Each row is a point. The window is the flat piece filled in between its corners: a triangle in 3 columns, a solid with four corners in 4, and so on. A path goes straight from each point to the next, and from the last back to the first. After which points does the path pass through the window?

Window (3 x 3)
[[  8  37 -74]
 [ 21 -47 -12]
 [ -6  -7  40]]
Path:
(1): [-59   0  32]
(2): [17 -9 36]
(3): [ 28  30 -33]
(4): [-37   3 -46]
(5): [-16 -43 -17]
(6): [ 36 -42 -10]
(7): [53  1 -4]
(8): [ -7 -38 -42]
Through the window after points: 1, 3, 5, 7

Window (4 x 4)
[[-58 -50  16   1]
 [-28  81   7   3]
 [ 13  32  28 -11]
 [-49 -34 -25  -4]]
Path:
(1): [ -6   3  41 -50]
(2): [-13  20  -3  49]
(3): [-28 -20   0  28]
(4): [-30  22  -8 -46]
(5): [-28  58  25 -44]
(6): [15 27  7 39]
(7): [-52  -8 -30  52]
(8): [-55 -33  -8 -24]
(9): [-54  -2   4 -47]
(10): [-39 -32 -25  11]
(11): [-23 -15   3  30]
(12): [ -4  55  22 -48]
(13): [-39  25  37 -52]
(14): [-20  31  14  40]
(15): [-43 -19  -8  37]
(16): [-36  17  26 -42]
Through the window after points: 1, 3, 5, 9, 11, 15

Window (8 x 8)
[[-17  61  41 -60  28 -44 -11   4]
 [  9  20  27  17 -37  -3  36 -46]
 [  7 -13  45  17 -16 -15 -34 -36]
 [-21  19  32  -2  20  52  62 -28]
 [ 18  11 -45 -60  65   5   3  29]
 [ -8   6 -58  18 -11  12 -73 -11]
 [  2 -56 -16 -20 -11  64  38  35]
 [ 24 -22 -47 -50 -26  23 -33 -31]]
Path:
(1): [ 62  28  58   1 -55  20 -26 -38]
(2): [-37 -40  -3   4  21 -11  -2  -8]
(3): [-23   0  16 -21  14  12  27 -30]
(4): [ 37  75  12 -16  31  54  25  34]
(5): [ 49  22 -22  -4 -19  24 -24  11]
(6): [-50   1 -14 -31   6 -32 -37 -84]
(7): [-20   9  27 -30  21  -4  35 -31]
(8): [ 57  -4  -5 -24 -19  49 -12  20]
Through the window after points: 1, 3

Window (9 x 9)
[[ 12  22  45  32  -7  42 -53 -47 -42]
 [-60 -21   8  15  74  47  34  30   7]
 [  9 -11 -11  17 -48  29 -56 -58   0]
 [ 17  79   0 -61  32  -6 -36 -10  -3]
 [-27 -35  32 -66  33 -29  19  24  47]
 [-23   9 -16   9 -49 -71 -60  26  -4]
 [106 -14 -43  28  -1   3  -1  19  -7]
 [ 28  41   4 -32  -5  40 -26  23 -41]
 [ 42  25  31 -13   2  43  54   8  31]]
Path:
(1): [ 15  48 -15 -20   5  18  -5 -13 -40]
(2): [ 46  -9  41  42 -15  29 -68  20  18]
(3): [ 26  24   7   7  -1  25 -39  73  44]
(4): [-35 -36   6  13  10  -4  16 -20 -23]
(5): [-67  17 -25 -10  20 -13  24 -42 -47]
(6): [ 32   8  18  -7  25  42 -44  40  17]
(7): [ 18  21  14 -24  -3  23 -92  28  32]
(8): [ -6 -17  -7  16   5  -6  26 -27  -1]
(9): [-20  22 -23 -33  15  18  36 -43 -31]
(10): [ 31  26  17 -16   8  37 -39   4  -2]
(11): [ 56 -16  49  14  29  38 -32  30  48]
(12): [-34  37  17 -19 -17  15 -20 -46 -32]
Through the window after points: none
